Rows are points. The points of each table are mixes of a few directions, plus a little noise. Count the directions of each table, and those that both share. Where both have some left over, give the other angles between the two spaces (their principal angles), to ten degrees, smallest first.

First:
[[-1,-2],
[-46,-92],
[16,30],
[12,24],
[14,25],
[8,14]]
Second:
[[-6,-10],
[38,75],
[-14,-28],
[-24,-48],
[5,11]]
Directions: first 1, second 1, shared 1

First:
[[52,15,31,-21],
[-29,-8,-24,26],
[25,8,-18,48],
[11,2,36,-59],
[67,21,1,41],
[-64,-20,-6,-30],
[-64,-19,-19,-5]]
Second:
[[-6,38,-18,-2],
[15,-100,46,6],
[9,-62,29,4],
[-5,37,-17,-3],
[-2,16,-8,-1],
[-10,70,-32,-5]]
Directions: first 2, second 1, shared 0; angles 80

First:
[[-7,12,-11,43,15,40],
[75,43,24,2,-8,75],
[-60,40,-7,-16,11,-52],
[-12,-7,-3,-33,-38,-55],
[-13,-16,19,-39,30,-37],
[33,-45,8,1,7,25],
[-52,11,-12,-10,-4,-50],
[31,-42,-18,49,-16,50]]
Second:
[[26,42,25,24,-33,-28],
[17,-8,43,2,-23,-29],
[16,-21,62,-2,-3,50],
[3,22,-14,21,-23,-46],
[-10,-33,1,-23,17,2],
[-17,-29,-20,-43,46,33],
[-34,16,-95,-36,66,44],
[9,23,-12,-3,-16,-79],
[-11,-11,10,59,-30,53]]
Directions: first 4, second 4, shared 2; angles 40, 60

First:
[[69,4,3,4,-56,-29,-54,-14,-10],
[-57,19,-62,-9,-6,-2,-10,-42,-9],
[-41,35,-41,-18,26,59,23,1,41],
[17,-16,6,77,14,10,-11,-5,58],
[48,7,-7,19,-35,-10,-41,-17,14],
[-1,-72,54,46,2,-55,-4,28,-41],
[23,-1,64,14,60,12,62,10,27],
[19,24,-30,-45,-47,0,-36,-5,-21],
[-51,4,0,-49,30,31,43,37,-16],
[-27,-4,13,-39,12,-15,27,7,-43]]
Second:
[[18,20,13,-13,-8,55,11,53,-29],
[24,-32,1,43,-40,-36,-51,-2,-24],
[-34,-19,-4,-66,-23,7,-2,60,-57],
[2,-27,-8,-45,-37,-50,-36,5,-17],
[-15,-10,6,-67,20,2,16,29,54],
[47,41,-2,15,14,-15,6,-76,53],
[-28,-34,6,61,50,3,16,-2,75],
[33,67,3,14,-2,54,27,-14,-46],
[13,1,9,16,18,13,7,0,41],
[-58,-8,-25,44,9,-29,6,-49,-52]]
Directions: first 5, second 5, shared 4; angles 90

First:
[[-38,12,44,20,-16,4,-11,-51,2,-3,34,-8],
[-23,-16,0,-3,-1,-41,-4,-30,-24,29,32,-1],
[14,-6,-109,0,-1,-8,-32,11,-48,-15,-14,85],
[31,-13,-22,19,29,97,-25,38,18,-32,-48,-43],
[36,-24,22,0,23,1,25,68,29,8,-23,-51],
[-15,35,28,-12,-28,-29,17,-21,11,-5,13,38],
[-31,17,29,-32,-9,-7,0,-55,-1,28,17,-5],
[16,-22,74,14,22,11,4,76,60,14,-5,-49],
[35,2,-84,-25,3,-6,4,28,-25,-10,-36,49],
[-25,14,17,20,-23,-23,22,-63,-22,-14,30,-16]]
Second:
[[-8,0,27,-16,0,-17,2,3,13,23,9,-1],
[-8,10,-2,-25,-10,-27,24,-39,-17,15,7,-8],
[0,8,-24,-6,-8,-6,17,-33,-24,-8,-3,-6],
[-1,29,-76,-24,-27,-25,59,-113,-81,-22,-5,-18],
[12,5,-50,19,-6,21,7,-23,-32,-36,-14,-2],
[4,-10,17,16,11,18,-23,41,25,-3,-2,7],
[11,4,-49,20,-5,22,5,-22,-30,-37,-14,-2],
[-7,-15,65,-1,15,-1,-30,65,55,33,12,10],
[-2,-30,93,18,28,18,-62,121,92,35,10,20]]
Directions: first 6, second 2, shared 2

First:
[[12,24,53,-5,-113,-47,64,-27,-86,43,-7,49,-44,-27,90,49,-4,20],
[12,-24,-10,28,30,1,5,18,-11,-14,23,-11,-36,6,18,-11,-8,-4],
[0,53,13,4,-65,-33,6,2,-15,22,-39,19,31,-10,9,31,-5,21],
[35,-9,-12,32,61,-14,-30,73,17,-2,-10,-19,33,32,-44,3,-46,-23],
[-39,-54,-9,-54,41,66,-1,-68,33,-24,45,-12,-31,-9,-11,-45,49,-14],
[-1,-22,9,-39,33,21,-19,0,28,8,-2,-2,38,15,-49,-5,-7,-29],
[12,-8,-46,62,66,3,-24,46,21,-39,15,-36,-18,14,-9,-27,-10,6],
[12,-13,-6,13,29,0,-8,23,4,-5,6,-9,-1,11,-10,-5,-14,-10],
[-6,68,26,7,-118,-47,35,-24,-48,30,-37,36,0,-30,57,44,8,41],
[-37,-15,-17,-47,35,51,-27,-42,58,-18,7,-16,28,-2,-51,-33,36,-9]]
Second:
[[-6,-21,48,-36,-77,20,32,-51,-1,46,6,67,-16,-30,34,5,9,-42],
[21,31,-11,51,-18,-30,4,21,-26,-6,-14,0,-15,-4,29,12,-18,33],
[54,22,16,21,-51,53,-31,-94,47,37,-49,102,37,-43,-3,-20,-45,18],
[24,-18,11,-24,43,6,-19,15,6,10,-9,-5,36,24,-44,5,-31,-16],
[-9,-66,15,-47,38,49,-3,-21,35,8,34,12,-5,5,-27,-26,8,-60],
[-15,18,-54,40,31,31,-31,-23,43,-45,2,-22,-10,-14,-7,-42,25,40],
[57,-24,39,28,-9,-44,29,57,-60,36,3,26,-24,17,34,37,-61,-30],
[-9,-2,16,-35,13,-30,9,38,-27,6,0,-31,18,26,-19,29,-1,-11],
[-49,26,-62,32,34,-6,-10,19,11,-62,18,-71,-27,2,5,-25,54,45],
[-66,33,-16,-31,-4,-47,18,39,-30,-29,9,-76,1,17,-2,24,59,24]]
Directions: first 4, second 5, shared 3; angles 30

First:
[[1,7,10,1,-19,11,-17,-13,-7,7,-9,-14,13,-4,-7,2,2,18,2,-9,-1,-17,18,-17],
[4,22,22,2,-37,7,-17,-30,-13,18,-3,-25,7,-4,-17,-6,-4,22,10,-12,6,-31,26,-31],
[-7,-32,-11,1,29,17,-12,35,7,-22,-22,16,24,0,20,18,19,10,-18,4,-18,23,-7,23],
[-4,-26,5,7,3,43,-47,19,-6,-18,-43,-7,58,-7,14,28,31,48,-20,-8,-26,-2,25,1],
[-7,-31,-40,-8,67,-35,59,47,26,-26,27,53,-41,12,26,-4,-7,-63,-9,28,0,63,-63,59],
[2,-2,33,9,-43,59,-76,-15,-19,3,-52,-39,74,-13,-6,25,29,77,-11,-26,-22,-42,64,-41],
[4,23,10,-2,-23,-12,7,-26,-5,18,15,-14,-19,-1,-16,-15,-15,-4,15,-2,13,-21,5,-18],
[10,85,10,-14,-46,-90,81,-78,-3,57,91,-14,-121,9,-50,-68,-73,-79,55,8,62,-33,-30,-34],
[-7,-46,-33,-1,66,1,21,59,20,-36,-5,44,2,6,34,17,17,-25,-24,19,-19,57,-41,55]]
Second:
[[5,50,79,42,-20,12,-97,-72,30,113,-46,-40,27,-16,0,32,-17,39,26,38,93,-37,11,-69],
[-22,5,-24,-23,11,-37,21,-22,-4,8,45,3,-42,-8,27,-41,-4,-48,4,4,3,-25,-13,-1],
[-25,-11,-10,-3,31,-11,-24,-10,13,19,3,8,1,-12,49,-7,12,-21,-7,20,13,-10,-13,3],
[34,40,34,13,-69,17,1,-21,-19,6,-9,-32,7,8,-67,8,-23,41,21,-26,2,-15,31,-32],
[-39,-73,-79,-43,42,4,35,57,-25,-95,26,32,10,-3,61,-31,49,-27,-43,-26,-94,5,-1,56],
[-20,-25,-39,-18,45,-27,28,18,9,-20,30,28,-27,-2,42,-21,9,-48,-10,13,-12,13,-32,30],
[34,1,0,2,-34,17,39,32,-19,-44,-5,0,2,17,-60,11,-15,21,3,-30,-33,25,14,12],
[40,27,14,12,-28,-11,58,13,-3,-12,9,7,-31,25,-72,12,-38,-4,20,-8,7,36,-12,9],
[-5,-13,24,22,19,36,-63,5,16,23,-50,-5,53,-11,24,40,21,40,-11,17,17,5,9,-9]]
Directions: first 2, second 4, shared 2

First:
[[-15,1,20,-30,24,-18,-21,14,11,4,-25,-7,-11,1,-19,4,14,-80,6,15,1,-37,46,39,10,-62,-5,-16,39,-42,-76,-55],
[4,8,5,-45,36,-3,1,-1,7,2,-16,-11,4,-7,-15,-6,14,-39,30,9,-4,-40,29,17,-11,-57,0,-22,9,-42,-37,-39],
[-13,10,43,-11,17,3,24,-26,-11,-8,15,4,-5,-22,14,31,7,30,3,-2,-28,34,10,-35,4,3,-25,0,5,14,66,13],
[2,-4,-8,5,15,-8,-27,19,10,-10,-23,-14,-9,18,-25,1,-7,-68,34,-14,21,-50,54,54,0,-58,-2,-22,35,-19,-86,-46],
[-2,-9,-21,-14,-8,-14,-27,25,14,19,-18,-1,-4,11,-12,-27,9,-54,-25,24,17,-27,-8,34,5,-14,21,5,6,-35,-74,-28],
[1,-4,1,81,-46,21,23,-20,-21,-19,37,13,0,2,32,23,-34,112,-20,-36,-5,78,-45,-54,5,101,-11,29,-28,95,121,84],
[29,-3,-54,-32,13,1,-14,19,16,10,-26,-11,15,16,-25,-44,8,-44,29,10,25,-69,2,42,-22,-48,31,-19,-17,-50,-87,-39],
[-4,17,38,-21,21,14,49,-41,-18,-7,27,5,9,-34,24,29,10,79,12,-3,-38,47,-13,-67,-7,22,-24,0,-23,19,119,38],
[-17,5,43,29,5,6,19,-23,-16,-23,20,3,-10,-12,15,44,-12,37,10,-24,-19,43,20,-30,11,19,-32,3,16,45,73,27],
[-27,0,33,3,-22,-8,7,-6,-6,15,19,17,-10,-15,24,14,9,28,-60,24,-21,59,-35,-36,20,54,-7,30,1,16,57,30],
[38,-20,-101,37,-50,10,-32,36,15,15,-9,0,20,41,-16,-68,-17,3,-18,-1,53,-39,-59,37,-18,38,56,15,-44,3,-74,11]]
Second:
[[11,2,-3,28,16,10,3,-5,-5,-30,-3,-13,-1,11,-12,19,-21,-1,56,-41,8,-22,47,18,-9,-30,-16,-24,14,24,-7,-7],
[-45,-26,14,97,-58,-34,-76,59,11,-3,-16,9,-48,47,-12,16,-30,-103,-65,-13,39,9,35,80,52,20,-3,28,86,34,-120,-27],
[29,11,-21,-49,32,17,32,-21,-2,0,-1,-8,25,-15,-2,-17,13,35,43,2,-11,-24,-10,-22,-31,-24,8,-20,-40,-25,29,2],
[-29,7,42,-51,5,-18,4,-6,3,29,4,13,-8,-27,16,6,32,-15,-55,48,-28,30,-24,-28,17,9,-2,18,7,-34,22,-6],
[-42,0,66,42,-17,-10,3,-10,-13,-11,22,12,-26,-11,21,52,-10,15,-39,-11,-21,70,14,-26,33,40,-35,22,39,49,61,25],
[89,11,-111,-89,50,35,31,-11,11,8,-21,-25,62,0,-30,-79,19,32,98,6,19,-110,-30,6,-75,-68,50,-47,-96,-72,-36,-19],
[31,-4,-56,-15,-17,9,-2,8,8,20,-2,1,22,8,-3,-50,6,22,-11,18,17,-20,-56,-2,-20,22,36,8,-49,-19,-16,11],
[-16,-6,16,54,-24,-3,-12,7,-5,-14,7,4,-16,12,4,23,-23,0,-13,-22,7,27,14,7,18,26,-13,11,26,43,7,13],
[-25,-5,29,34,-8,-13,-20,12,0,-11,-3,0,-23,9,-2,26,-13,-38,-10,-12,4,11,37,24,23,-6,-19,2,47,17,-27,-15],
[1,15,24,-53,23,7,41,-31,-6,13,16,6,14,-34,19,5,25,52,-6,24,-35,28,-30,-57,-11,9,-5,2,-32,-17,84,20]]
Directions: first 4, second 4, shared 4

First:
[[18,34,-35,30,-8,0,4,36,-54,64,17,-20,-70,-32,81,-45,5,-35,89,-43,-26,-15,15,-76,6,48,59,-48,12,18,53,5],
[9,-42,8,-22,7,11,-24,-55,31,-31,-27,4,52,-5,-68,14,-2,27,-70,11,18,-8,-20,35,24,0,-67,31,12,21,-54,-6],
[-33,57,15,22,-5,-20,41,77,-16,7,38,6,-45,32,65,10,4,-23,65,12,-13,26,29,-4,-52,-37,81,-22,-36,-56,63,9],
[23,-51,-4,-22,6,16,-34,-68,24,-21,-33,0,48,-20,-67,0,-3,25,-68,-2,16,-17,-26,20,41,21,-76,26,25,43,-60,-8],
[-37,55,17,19,-5,-22,44,74,-10,3,38,7,-38,38,60,15,2,-22,57,17,-11,30,30,2,-56,-45,78,-17,-39,-61,59,8],
[29,5,-36,15,-3,10,-15,-2,-39,49,-1,-16,-41,-40,41,-41,2,-19,48,-39,-17,-24,0,-61,29,55,16,-30,25,39,18,1],
[-18,-9,27,-14,2,-4,5,-7,32,-39,-3,14,36,27,-39,31,-4,17,-43,30,15,15,-3,48,-16,-37,-22,25,-15,-23,-21,0],
[-15,-28,30,-24,4,-1,-1,-30,45,-53,-15,16,57,26,-69,38,-5,30,-75,35,21,14,-12,63,-6,-40,-50,40,-11,-16,-44,-5],
[24,-19,-21,-1,0,11,-21,-27,-9,17,-14,-8,-3,-27,-5,-20,1,0,-2,-21,-3,-20,-11,-25,32,34,-22,-5,23,36,-13,-3]]
Second:
[[-38,6,12,3,6,6,23,23,-6,-49,12,-2,8,36,-20,71,-28,20,-6,64,35,33,2,64,-27,-62,-3,40,-34,-48,-11,13],
[-23,-5,14,1,14,6,-2,-14,19,-30,2,12,23,3,-53,44,5,9,-59,34,23,7,-15,50,-6,-19,-27,26,-4,-23,-34,0],
[-40,8,26,-2,11,-2,15,9,30,-47,11,17,28,33,-45,68,-5,17,-45,56,31,27,-1,72,-29,-62,-10,35,-30,-54,-19,6],
[-3,19,-26,43,6,11,11,24,-84,37,22,-26,-74,-53,41,-31,18,-50,29,-25,-24,-18,-22,-51,0,83,29,-31,39,26,6,-1],
[-5,36,-60,71,28,32,-13,13,-92,67,30,-23,-97,-92,20,5,26,-55,21,-15,1,-33,-32,-50,27,98,29,-31,47,19,-3,8],
[-23,5,43,-5,-1,-20,22,9,20,-26,10,16,16,17,-16,-12,28,-17,-49,0,-21,8,-9,21,-37,-1,2,-4,2,-19,-10,-13],
[50,-36,3,-49,-23,-13,-25,-37,55,7,-38,6,52,23,8,-52,-15,33,19,-39,-15,-10,23,-29,29,-16,-24,-6,-5,39,13,-8],
[2,10,1,-11,7,-4,-21,-14,62,8,-4,28,32,13,-27,29,4,22,-16,9,20,1,16,22,10,-45,-1,6,-22,-26,7,4],
[56,-61,15,-63,-39,-17,-8,-34,27,-17,-49,-14,54,37,28,-82,-31,35,33,-46,-31,-3,20,-38,20,-3,-37,-1,2,65,7,-14],
[57,-57,2,-59,-35,-10,-15,-35,27,-12,-48,-14,51,35,25,-64,-39,42,42,-37,-18,-2,23,-34,29,-13,-35,4,-5,59,9,-8],
[-32,74,-31,70,25,9,12,55,-56,61,53,1,-93,-52,38,24,35,-58,33,0,-2,-10,-6,-29,-15,41,76,-38,10,-38,34,11]]
Directions: first 2, second 5, shared 2

First:
[[25,-4,0,-35,-3,-3,2,-38,42,-36,-24,-25,-3,20,-3,-14,58,37,-26,17,36,-16,-11,21,-3,49,-50,-42,1,10,13,21],
[-17,10,-12,12,-21,5,-31,48,25,22,11,11,-46,-20,-6,14,-9,-32,-7,0,-37,18,22,48,-18,13,-5,44,7,3,-41,-17],
[9,-26,-5,3,-28,16,-21,-38,-8,4,-24,-18,29,2,18,-4,9,2,1,-6,41,19,20,-4,-14,-10,-5,-20,-12,5,47,18],
[5,45,33,14,22,20,4,55,-35,10,1,42,-27,-10,-27,16,-30,-26,-18,15,-37,3,-6,6,15,30,0,10,36,29,-45,-65],
[-41,3,1,10,-7,-19,5,39,-4,36,23,13,-15,-9,6,7,-15,-4,21,-9,-30,-8,16,19,1,-11,10,37,-6,-14,-20,0],
[4,-21,-29,1,-7,-3,-12,-19,26,-12,4,-20,3,-3,6,-3,2,-8,6,-9,5,12,-1,-6,-16,-27,15,10,-18,-14,9,26],
[-26,-7,-1,20,-7,-4,2,14,-26,32,16,8,12,-12,14,6,-29,-12,26,-16,-14,4,15,-12,3,-37,27,26,-10,-13,7,2],
[90,-1,-1,-15,75,19,45,-91,-29,-102,-16,-22,63,28,-22,-20,-7,9,-21,8,47,-6,-85,-121,28,-38,44,-78,3,6,39,-1],
[1,-6,-3,-26,4,-21,16,-23,29,-18,-4,-17,3,18,4,-15,40,39,-3,6,19,-25,-10,7,4,21,-26,-22,-8,-7,10,28],
[-51,10,18,16,-27,-7,-10,55,-19,63,11,27,-20,-16,9,14,-15,-6,17,-5,-29,-2,42,44,-1,12,-10,37,5,1,-17,-15]]
Second:
[[0,-11,-12,2,-10,0,-10,-7,12,-1,0,-9,0,-2,4,-1,2,-3,2,-5,4,9,6,4,-8,-9,2,4,-7,-4,6,12],
[0,-25,-28,2,-22,-1,-23,-17,27,-3,-1,-22,1,-4,12,-1,9,-8,5,-11,12,18,12,10,-20,-19,5,12,-20,-11,13,27],
[-1,1,0,0,1,1,1,1,-1,1,0,1,-1,-1,-1,0,0,-1,0,1,0,0,-1,-1,1,1,0,-1,1,0,0,0],
[3,97,114,-7,92,1,91,73,-114,9,2,91,0,17,-46,7,-29,31,-21,45,-43,-70,-50,-42,84,80,-18,-46,78,46,-55,-113],
[-1,-5,-6,0,-5,0,-4,-4,6,1,1,-5,0,-2,3,-1,1,-2,0,-1,2,3,4,3,-4,-3,1,2,-3,-2,4,5],
[0,-15,-18,0,-13,1,-14,-11,18,-1,0,-15,0,-3,7,0,4,-5,3,-6,7,11,7,7,-13,-12,3,8,-11,-6,8,19],
[-1,-32,-39,3,-32,-1,-32,-25,39,-3,-1,-32,0,-6,17,-3,11,-11,7,-15,15,25,17,15,-29,-28,6,17,-26,-16,19,38],
[0,-36,-42,3,-34,0,-34,-26,42,-3,-1,-33,0,-6,17,-3,11,-11,8,-16,15,26,18,16,-31,-29,6,16,-28,-17,20,41],
[-2,-28,-33,2,-27,0,-28,-22,33,-2,-1,-27,0,-5,13,-1,8,-9,5,-14,13,21,15,11,-24,-23,5,14,-22,-14,16,33],
[2,54,64,-4,50,0,51,40,-63,5,2,50,-1,10,-26,4,-17,18,-11,25,-24,-39,-28,-23,46,43,-9,-25,43,27,-30,-62]]
Directions: first 5, second 1, shared 1
